Each row of a before or after table is a point. The points were changed in one or more steps. Then noise was added and the rows were shuffled. The steps act on columns, c1 being the first. What was done? A step turns or swaps two columns, mirrors them in a line or flattens them onto one, adds a multiple of one to another, or multiplies or shifts one. Angles are multiples of 10 degrees, from the lower column toward the higher: turns from -170 to 170, lines from 10 to 170 but not 90. Use the fewest steps. Two steps may share a column if one is a turn and the other turns, adds or multiplies; they go together, in the order done. Otherwise the lowest column goes first.
(in the rows, 128 means zero)

Before (14 x 3):
[[ 69 152 110]
 [132  89  74]
 [ 78 152  84]
 [116  64 152]
 [ 59  79 151]
 [136 143  78]
 [114 120 157]
 [105 106 156]
 [124 110 163]
 [ 78 131 122]
 [129  69 146]
 [132 117  72]
 [119 126 160]
 [ 90 106 112]]
After (14 x 3):
[[119 191 101]
 [137 144  77]
 [ 89 121  76]
 [106 130 161]
 [119 114 158]
 [120 129 160]
 [109 173 140]
 [ 75  98 154]
 [ 89 151 124]
 [125 122 159]
 [ 82  91 144]
 [121 193 133]
 [ 58 157 174]
 [111 137  78]]
Steps: turn c1 and c3 by -20 degrees; turn c1 and c2 by -60 degrees

Before (9 x 4):
[[109 106 121 139]
 [176 204 117 131]
 [ 93  91 140 193]
 [147 106 120 136]
 [117 104 151 163]
 [160 199 122 125]
 [ 74  95 123 152]
 [194 189 129 125]
 [ 95 101 170 136]]
After (9 x 4):
[[126 139 122 111]
 [182 132 119 151]
 [113 250 124 109]
 [105 246 116  96]
 [163 146 147 117]
 [149 144 166 146]
 [141 145 122 136]
 [200 136 143 125]
 [ 93 230 130  93]]
Steps: turn c1 and c4 by -120 degrees; multiply c4 by 0.7; shift c2 by 40

Before (8 x 6):
[[ 45 161 179 154  88 160]
 [191 107 166  95  76 134]
 [155  98 156  83 144 137]
 [ 96 152 144 107  76 141]
 [176 104 131 121 101 158]
 [138 137 159 164 106 110]
 [128 142  50  91 127 109]
 [110  88 151 144 103 109]]
After (8 x 6):
[[172 153 188 163 210 152]
 [114 142 140 143 186 108]
 [117  91 151 134  97  73]
 [125 147  51 105 127  97]
 [102 132 150 113 142 165]
 [ 50  98 161 131 128 105]
 [ 82 106 121 149 120 125]
 [119  90 146 107 158 137]]
Steps: turn c1 and c5 by -140 degrees; turn c2 and c3 by 10 degrees; swap c4 and c6

Before (8 x 8):
[[148 155 165 169 137 127 106 147]
 [155 148 163 156 105 151 108 108]
 [139  71 105 167 115 122 120 136]
 [143  95 154  75 110  67 110 116]
 [133 152 158 130 131  43 203 159]
 [121 134 146 106 121 157 123 135]
 [122 116  63 165 144 108 120 115]
 [165 152 118 155 128 107 155 161]]
After (8 x 8):
[[149 105 160 124 136 121 155 102]
 [121 123 144 145 137 175 131 156]
 [146 163 153 144  83  59 141 192]
 [146 186 106 116 113 132 121  77]
 [133  91 157 156  87   7  57 127]
 [168  99 120 143 114 101 104  87]
 [152 113 164  96 120 181 151 133]
 [121 140  66  99 133  80 130  74]]
Steps: turn c2 and c7 by 170 degrees; turn c4 and c8 by -120 degrees; add 0.5 times c3 to c8; turn c5 and c6 by -30 degrees; multiply c6 by 1.6

Before (14 x 9):
[[126 153 119  91 132 154  98 121  99]
 [141 133 110 135  98 100 109 139 165]
 [ 99 121 186 136  73 142 124 163 135]
 [160 191  95 116 118 174 127  72 149]
 [158 167 143 122 140 134 146 124  57]
 [117 162 131 160 121 154 126 117 147]
 [121 155 142 122 115 167 156 166 101]
 [157 179 175 117 152 178 106 116 136]
 [125 135 154 145  72 148 163 165 143]
 [108 100 154 164  96 138  83 142 142]
 [165  85 138  80  99 161 115 120 144]
 [124 122  81 123 100 126 180 118  94]
 [ 74 146 127 113 114 108 182 129  86]
 [135  83 154 114 144 127 129 167  99]]
After (14 x 9):
[[158 168 167 125 126 136 144 127  57]
 [107 101 176 154  75 138  83 143 142]
 [126 152 107 101 139 155  98 122  97]
 [125 135 170 140  54 147 162 165 143]
 [124 122   8 123 142 125 178 118  95]
 [135  84 193 118 120 127 128 167  99]
 [161 190  48 120 147 174 128  71 151]
 [140 133  75 135 115 101 109 139 165]
 [157 179 246 120 108 179 106 116 137]
 [166  85 142  93  91 160 114 120 144]
 [117 161 132 149 119 153 128 118 149]
 [100 121 245 133  29 140 123 161 134]
 [ 74 146 121 118 115 109 183 129  85]
 [122 154 158 125 104 165 157 166 102]]
Steps: multiply c3 by 2.5; turn c3 and c5 by -20 degrees; multiply c4 by 0.7

Before (11 x 11):
[[132 137 162 120 136 135 142 144 168  91  56]
 [ 61 154 116 108 117 167 142 163 210 125  67]
 [114 108  36 140 158 155 124 182 136 164  98]
 [139 114  66  99  95 146  72 176  76 165 121]
 [105 137 158 144 142 121  93 146 183 137  95]
 [102 106  68 119 161 109 141 114  96 192 110]
 [111 202 128 149 162 103 126 121 153 101 141]
 [169 147  65 158  86 114 103 124 116 158 122]
 [152 195 140 122 180 141 138 102 186 147  87]
 [ 98 108  77 152 109 191 104 154  99 157 112]
 [145 151 111 130 126 121  76  88 163  85 152]]
After (11 x 11):
[[142 153  87  96 145 171 109  69 100 139  93]
 [101 164 175 136 147 124 101 161 155 137 107]
 [ 92  99  88 112 137 163 121 119  93 182  80]
 [ 84 135  92 145 130 197 121 100 106  98  86]
 [154 108  95 127 146  81  90 175 159 105 134]
 [154 120 154 115 134 153 116 165 210 133  99]
 [ 45 184 146 105 119 150 147 170 179 104  64]
 [137 163 195 122 120 110 142 147 156  94  82]
 [105 124 117 147 136  87 114 126 203 129 135]
 [179 117  68 158 127 142 123 107 146 158  97]
 [111 184  69 142 134 182 117 118 118 128  56]]
Steps: multiply c1 by 1.3; turn c2 and c9 by 70 degrees; turn c2 and c8 by -120 degrees; turn c3 and c11 by 30 degrees; flatten c5 and c7 onto the line at 120 degrees; turn c6 and c10 by -50 degrees

Before (10 x 12):
[[151 110  84 138 128 165 156 149 119 134  71 148]
 [144  75 127 154  70 164 180 156 141 125  77 135]
 [117 141 105 217 105 187 121 162 139 200 123 159]
 [ 98 147 131  94 119 160 156 132 137  91  79 122]
 [145 152  61 199  94 194 125  99 130 160 163 132]
 [120 123  98 111  75 126 165 117 109 130  51  95]
 [101 124 138 140 151 133 110 115 112  81  82 104]
 [164  97 112 154  62 174 101 188 148 155  88 172]
 [ 82 108 141  81 160 115 133  81 130 107  93 123]
 [129 178 136 128 154 106 146  79  96 105 139 130]]
After (10 x 12):
[[156 195  85 148  68 124  88 131 141 119  97 109]
 [141 144 155 193  72  73 118 155 143 198 138 136]
 [103 129 134 130 172 125 152 139 107  86  86 103]
 [117 137 195 223  78  63  83  96 126 162 160 143]
 [ 91  75 104 146 167 125 119  95  94 104 140 131]
 [154 161 147 145 124 109  76 121 116 132  98 109]
 [118 132 130 112  79 136  76 125 105 133  62  88]
 [196 179 167 149  52 105 137 140 145 156 111 122]
 [112 124 105  76 133  93 108 154 135  91  87 103]
 [ 66 137 106  75 166 148 134 131 131 103  95 109]]
Steps: turn c1 and c8 by -50 degrees; add -0.7 times c8 to c4; turn c2 and c6 by -150 degrees; turn c3 and c7 by 140 degrees; multiply c3 by 1.3; add -0.5 times c10 to c5; flatten c11 and c12 onto the line at 30 degrees

Before (8 x 14):
[[ 89 181 150 122 140 168 141 100 142 114 171  94  92  77]
 [ 66  86 102 117  80  86 168  91 165 158 138 100 174 102]
 [145  81 129 135 158 145 134 143 106 192 116 125 117  99]
 [158 143 131 138 145 158  71 184 130 145 112 158 145  93]
 [144 175  95 111  71 115 141 120 188 113 109 109  69  83]
 [ 60 118 134  72  94 120 107 169 140 118 166  63 173 140]
 [ 74 152 147  79 126 118 134 108 129  99  92  84 165 151]
 [153 133 116  76  80 162  72 146 191 149 145 135 149  77]]
After (8 x 14):
[[147 183  93 135  69 110 123 111 180 109 109 159  69  62]
 [ 79 149 133 126 148 161 162 179 130 146 111  94 148  61]
 [119 117 133 149  89 121 149 170 139 116 164 200 175 106]
 [125 176 145 128 138 170 100  97 126 115 175 161  87  47]
 [186  95 106 131  76  81 138  99 173 161 145 158 174  65]
 [132  84 126 118 164 140 122 142 108 194 117 132 119  68]
 [ 48 140 112 162  79 167 122 152 189 145 146 136 144  43]
 [199 154 150 149 118 125 212 110 129 103  91 189 167 122]]
Steps: add 1.5 times c11 to c1; turn c1 and c7 by -130 degrees; turn c2 and c9 by -10 degrees; turn c4 and c12 by -160 degrees; multiply c4 by 0.7; shift c14 by -30

Before (8 x 18):
[[113 124 140 128 111 152 106 130 134 127 139 119 113 161 149 147 136 125]
 [119 135 102 126 144  91 109 135 112 136 127 109 145 136 114 147  79 117]
 [113 124 114 108 106 144 119 144 102  76 142 124 125 115  98 115 127 141]
 [133 143  83  83 143 111 133 127  64 124 111 110 133 116 113 132 121 126]
 [166  98 146 114 101 123 115 130 153 144 118 131 102 110 135 138 107  88]
 [116 145 134 115 119 156  81 104  98 126 123 137 103 133 141 131 114 160]
 [110 175 113 109 138 129 114 144 152 130 101 116 119 153 146  92 193 116]
 [139 112 132 104 126 137 110 121 114 155  93 107 145 113 118 149 136 123]]
After (8 x 18):
[[108 127 127 110 110 160 114 133 241 105 116 132 138 112 157  93 122 111]
 [153 153 128 128 111 129 106 130 144 135 139 116 118 159 150 120 125 123]
 [137 139 130 101 148 142 109 120 112 119  92 109 130 115 121 106 105 113]
 [128 107 123  86 133 118 135 128   7 123 112 110 143 119 111 125 134  83]
 [147  94 130 126 146 128 109 137 117  77 130 104 133 133 107 119 146 108]
 [132 146 130 110 148 130 119 147  54 153 140 123 156 116 142 147 169 120]
 [119 120 128 111 109  81 117 142 191 183  98 118 117 150 128 167  91 136]
 [142 153 124 116 102 104  82 104  20 115 124 138 131 131 146 127 137 133]]
Steps: turn c1 and c16 by -140 degrees; turn c2 and c6 by -100 degrees; multiply c3 by 0; turn c13 and c15 by 120 degrees; turn c5 and c15 by -110 degrees; turn c9 and c18 by 40 degrees; multiply c9 by 2.5; turn c10 and c17 by -120 degrees

Before (10 x 20):
[[124 104 163 124 142  86 125 147  97 139 110 130 122 122 131 107 130  99
   99 104]
 [112 117 151 133 154 100 135 149 124 106 137 129 141 118 148  98 126 126
  135 106]
 [ 97 171 159 111 102 106 114 124 124 104 118 118 141 152  91 131 117 115
  188 126]
 [155 113 171 126 147 106 134 128 116 131 122 142 130 138 122 105 128 136
  110 112]
 [174 141 121 122 115 147 130 134 105 110 143 150 160 147 121 136 147 130
  133 106]
 [125 111 162 116 125  92 140 146  96 124 135 128 139 124 128 110 129 137
  123 132]
 [167 157 103  92 107 142 140 134 147 116 150 114 149 141 126 107 141 132
  141 132]
 [159 132 115 130  96 135 132 119 138 129 137 116 159 139 133 111 155 131
  149 124]
 [176 105 109  98 115 149 130 121 129 128 112 137 166 126 124 126 135 126
  134 122]
 [125 131 136 146 148  99 137 131 103 143 139 144 159 116 133 111 104 115
  132 114]]
After (10 x 20):
[[120 154 161 117 126 101 150 147 102 141 147 131 137 126 123 109 128 144
  125 134]
 [242 115 130 121 116 150 140 133 107 108 165 151 159 146 126 137 149 134
  132 105]
 [194 145 164 125 147 109 137 130 117 152 113 141 131 139 119 104 128 140
  109 112]
 [205 124 116 132  94 130 128 119 140 122 151 116 160 138 134 113 156 130
  150 124]
 [119 158 126 146 148 119 144 132 110 144 155 143 158 116 133 111 104 107
  133 112]
 [ 50 167 168 111 104 169 117 123 121 123 103 117 142 150 109 130 116 124
  187 126]
 [248 101 112 100 115 117 126 120 130 118  88 137 166 126 118 126 134 143
  133 121]
 [120 161 151 125 143  91 135 146  98 153  84 130 123 120 122 107 129 100
   99 103]
 [222 122 110  94 107 158 132 136 152 107 182 114 150 141 134 109 142 150
  142 132]
 [ 88 147 159 133 156 100 137 148 129 122 151 126 141 118 144  98 122 122
  135 106]]
Steps: multiply c1 by 2.5; turn c2 and c15 by 20 degrees; turn c2 and c6 by 70 degrees; turn c3 and c10 by 30 degrees; add -0.5 times c4 to c18; turn c7 and c9 by 20 degrees; multiply c11 by 2.5

Before (8 x 24):
[[120 160 115 137  87 142 119 123 102  77 106  88 108 137 118 102 119 156
  171 108 178  99 162 117]
 [166 114 192  69 179 166 170 172 132 118  84 124 116  86 125  90 167 110
   82 143 123 119 168 169]
 [113 123 134 147  94 141  97 140  94  73 143 143  83 167  82 140  90 103
   96 153 110 145 132  74]
 [139 113 179 100 102  78 117 119 183 104  92 121 160  94 172 157 129  83
  105 105 139  48 115  91]
 [156  83 127 156 170  99 159  98 105 154 106 145 110  97 136  71 100  98
  134 110 161 141  83 126]
 [147  96 101 117 148 107 164 110  89  81 171  99 147 162 107 147 186 135
   86 201 166  81 131  68]
 [133 119 170 122 136 152 108 171 176 105 174  68 168  99  76  84 135 164
  169 117 107 115 100 156]
 [173 159 155 160 108 151 140 146 128  54 155 120 132 135 100 110 135 183
  172 134 175  85 118 151]]
After (8 x 24):
[[131  82 102 115 136 152 107 172 205 103 105  67 165 118 138 130 133 164
  168 164 176 115 101  74]
 [165  88  70   9 177 168 169 172 135 118 122 122 114 112  75 136 166 108
   81 156  85 120 167  93]
 [120 106 151 148  88 140 118 123  86  75 178  87 111 132 149  92 120 155
  169 136 107  98 163 127]
 [139 155 103  71 101  79 117 118 217 103 140 120 158 113 141 148 128  82
  107 179  94  48 114 188]
 [147 141 102 106 147 105 165 110  64  79 166  99 148 141 175 163 187 137
   86  57 173  80 132 130]
 [112 139 105 165  96 143  96 140  73  74 110 141  81 142 213 135  91 103
   96 111 142 145 133 121]
 [174 114 105 190 106 150 141 145 129  56 173 117 130 134 117  95 136 185
  170 141 155  83 116  89]
 [156  65 143 186 170  98 160 100  91 156 160 144 108 115 110 162  99  96
  135 138 106 140  85 126]]
Steps: turn c2 and c16 by -80 degrees; turn c3 and c20 by 140 degrees; multiply c4 by 2; add 0.5 times c7 to c24; turn c15 and c24 by 120 degrees; multiply c9 by 1.6; swap c11 and c21; multiply c14 by 0.4

Before (12 x 32):
[[109 142 144  70 146  93 144 140 123 149 189 105 163 116  70  72 124  97
  124 107 123 163 151 140 111 182 134 119  79  92 146 180]
 [120  99  73 102 148  69  81 128 142  85 134 118 142 142 105 165  61 124
  150 123  78  74 129 160 116 186 112 158 166 180 134 120]
 [ 94  75 131 165 184 165 115  68 183 103 127 145 156 124 115 143  96  69
  155 147  81 161 130 153 142 110 114  57 111 132  93 101]
 [ 74 125 178  63  95 141 167  93  84 138 127 133 134 173 180 159 150 111
  161  96 186 170 102 158 134 121 144  90  68 197 140 108]
 [138 116 150 125 193 136 110 135 194 151 137 175  77  77 151  91  48 125
  129 169 168 153 122  94 132 170 101  65 161 109  86 113]
 [ 86  95 104 150 163 138 172 102 123  75 110  90 118 120  78 171 146 151
  109 138 130 167 181 149 105 203 169 156 109 155 130 126]
 [ 88 139 143 155 153 132 168 118  90  94  92 135  85  89 116 154 144 145
  196 178 177 156 109  96 153 188 137 142 128 146 126 131]
 [129 116  72 155 115 150 145  78 170 167 140  89 116  90 152 167 136 147
  103 177 122 109 109 143 121 102 163  87 122 106 117 188]
 [183 110 177 139 172 135 108 144 145  81 183 103 148 122 118 109 136 136
  110 183  92 119 155 112 129  93  99 110  58 105  76 142]
 [ 83 147 108  71 107  80 117 141 185  73 145 101 135 150 131 117  64 112
  140 139 101  92 151 178 140  94 186 123  75 158 150 107]
 [165 146  97 158 154  83 173 122 104 103 181  97  83 149  78 152 125  52
  154 143 106 140 197 160 192 106 156  81 114 115 121 182]
 [184 145 126 159 128 125 121 134  95 153 179 179  95 100 129 150 126 146
   92 121 134  82 145 145 120 127 171 142 152  87 109 127]]
After (12 x 32):
[[132  74 130 164 184 165 114  68 178 102 127 146 156 124 115 144  97 186
  153 147 102 175 132 149 143 108 115  58 101 130  92 101]
 [129 145 125 160 127 125 122 134  98 154 179 179  95  99 128 150 127 124
   93 123 121  54 144  98 121 125 172 141 159  87 109 127]
 [ 80  98  72 104 149  69  79 129 147  86 133 118 141 144 104 163  61 150
  151 122  59 100 129  97 115 186 113 158 163 181 136 120]
 [155 112 179 139 173 136 109 143 132  82 182 106 147 121 116 109 136  95
  110 184  94  78 154 170 129  93  99 112  57 105  78 141]
 [122 139 144 155 152 132 169 117  91  94  92 136  85  90 116 156 145  79
  195 178 214 177 110 178 154 189 136 143 133 147 125 129]
 [125 124 178  64  94 141 166  93  74 138 127 135 132 172 180 157 151 167
  161  96 195 195 101  87 135 120 145  92  78 197 141 108]
 [143 140 144  70 146  92 144 141 115 150 190 105 162 116  69  71 123 168
  122 109  98 163 150 121 111 184 134 119  79  92 147 180]
 [ 73 148 108  72 106  80 119 141 174  73 144 101 134 149 130 118  65 163
  140 139 118 140 152 101 141  93 188 122  66 159 149 108]
 [151 116 149 126 194 135 111 136 199 151 137 176  77  75 151  92  49 100
  128 169 174 137 119 184 132 169 102  64 149 110  85 114]
 [162 146  98 158 156  81 174 124 102 103 183  99  82 148  75 152 123 206
  155 143 202 107 196 149 192 106 154  84 119 115 122 181]
 [115 114  72 156 115 150 146  77 168 165 138  89 116  90 152 167 138 102
  102 178 113 116 109 135 120 103 163  86 114 107 118 187]
 [131  94 104 150 161 140 171 102 120  76 111  89 119 120  78 172 147 115
  109 137  98 185 180 104 105 200 167 157 108 154 131 126]]
Steps: turn c1 and c22 by -50 degrees; turn c9 and c29 by -10 degrees; add -0.7 times c20 to c24; turn c18 and c24 by -150 degrees; add 1.5 times c25 to c21

Before (10 x 48):
[[131  80 128 140 115 104 149 184 171 149 112 129  97 110 197 107 160 176
  142 129 103 104 137 149  82 110 116  96 118  97 157 136 102  85 157  59
  134  97 129 102 141 139 155 129  77 170 125 100]
 [111 141 150 106 143 130 123 171  77 101 149  68 102 116 172 157  60 156
  175  99 130 127  98 158 142  73 117 155  64  76 176 169 150 126 120  82
  137 137 128 159 192 151 122 138 161 154 109 126]
 [152  65 157 195  74 111 150  80 124 152  91 144 115 160  98 157 119  83
  169 102  67 152 129  95 126  88  73  91  64  90  65 132 183 154 116 141
  182 128 130  93  78 135 120 204 158 138 159 107]
 [128 165 139 162  67 168 143 190  72 112 160 133 151 179  84 119 139 183
  134 123 154 167 151 139  83 103  72 187  98 174 119 151 103  98  82 138
  170  89 152 137 153 171 130 109 111 110 114 162]
 [ 83 151 159 166 157 122  83 147 181  81 130 124 108 103 125 132 144 147
  123 182 154  64 135 173 142  94 174 126 176 135 134 106 192 125  83 110
  185 107 142 157 107 100 139 109 131 144 195 141]
 [ 78 157 162 123 137 169 173 125 108 168 143 107 105 114 129 171 144 131
  152 120 108  70 144 109 145 100 118 141 127 174  94  94 185 146 181 133
  129 196  66 129 139 126  69 151  67 102 120 154]
 [ 81  92 173 148  98 120  99 109 121 140 187  87 196 109 105 128  98  90
  112 147 155  93 142 108 124 109 160 102 119 144 102 180 184  88 122  82
  119 120 120 106 137  78  65 220  70 103 186 113]
 [ 55 148  67 137 121 143 169  82  81 172 159 134 115 156 167 169 133 131
  126 105 106 155 106 100 163  23  91  94 139 184 158 112 151  99  74 131
  117 141 106 144 148  95 136 150 109  61 165 156]
 [134 109 125 120 126 137  63 135  89 113 160 141 105 130 131 138 159  84
  117  94  76  84 123 136 163  91 144 172 123 123  97 146 131 178  85 133
  129 162 158 153 179 138 123 117 151  72 140 108]
 [ 84  79 123  92  84 172  78 178  89 168 180  81 169 128 114 194 129 115
  159 172  75 157 170 144  99  65 113 136 104 170 115  99 138 161 135  67
  164 127 162 164 136 123 169 170 118 164 110 169]]
After (10 x 48):
[[133 101 147 101 145 121 134 172  75 132 151  68 154 118 170 157  65 163
  177 102 128 129  98 159 129  76 106 155  61  76 178 170 151 127 112  81
  136 137 126 156 186 108 122 133 160 155 111 123]
 [ 98 114 139 166  66 166 150 193  73 107 160 129 114 180  85 123 138 185
  134 129 157 160 152 138 188 103  74 189  98 180 114 158  98  99  98 138
  170  92 154 135 158 102 127 111 113 112 112 161]
 [150 177 152 163 163 129 189 143 180 192 129 124  85 102 126 131 144 150
  125 184 145  59 132 176 104  94 121 125 178 135 136 105 194 125  87 109
  185 111 141 159 111 147 140 112 132 144 191 137]
 [173 127 160 125 135 170  62 121 108 141 142 105 141 110 131 174 148 129
  155 125 106  74 144 115 111 105 102 142 129 176 100  97 186 139 102 134
  129 192  65 132 140 106  66 154  67 101 121 160]
 [129 135 126 123 127 126 207 142  85 146 160 136 148 126 135 143 157  78
  109  98  80  87 129 136 104  93 144 172 125 120  93 150 136 178 135 127
  123 160 157 152 180 100 122 114 153  68 136 109]
 [182 102 126  99  80 182 164 180  94  85 180  80 111 131 116 193 128 112
  159 178  80 160 167 144 152  73 171 135 100 166 115 102 135 157 122  73
  160 134 159 167 136 123 173 177 110 163 114 165]
 [121  82  70 132 122 145 136  78  81 121 160 128 158 153 170 166 134 133
  129 107 105 151 107 101  84  26  90  94 138 186 156 104 151  96  28 122
  116 140 105 148 146 133 136 153 111  70 170 152]
 [ 97  73 152 190  75 117 116  81 123 120  87 148 156 162  93 153 127  86
  160 100  68 154 134  95 132  90 170  84  63  90  61 137 180 150 125 153
  179 131 131  94  76 125 123 204 157 139 161 108]
 [172 157 170 145  96 133 159 109 128  36 186  84 133 104 101 128 100  85
  115 137 157  84 143 108 103 102 170  97 120 146  98 178 182  84 101  78
  122 122 118 103 137 173  59 221  66 107 181 109]
 [132  65 127 143 115 112  93 182 174 132 116 132 168 111 190 102 161 184
  140 129 104  97 140 154 175 105 174  99 114 100 159 137  98  82 132  63
  140  96 128 104 145 144 159 131  71 172 127  92]]
Steps: turn c7 and c35 by 140 degrees; turn c1 and c35 by 130 degrees; turn c2 and c27 by -70 degrees; add -0.5 times c15 to c2; turn c25 and c42 by -150 degrees; turn c6 and c42 by -20 degrees; add 1 times c32 to c10; turn c10 and c13 by 130 degrees
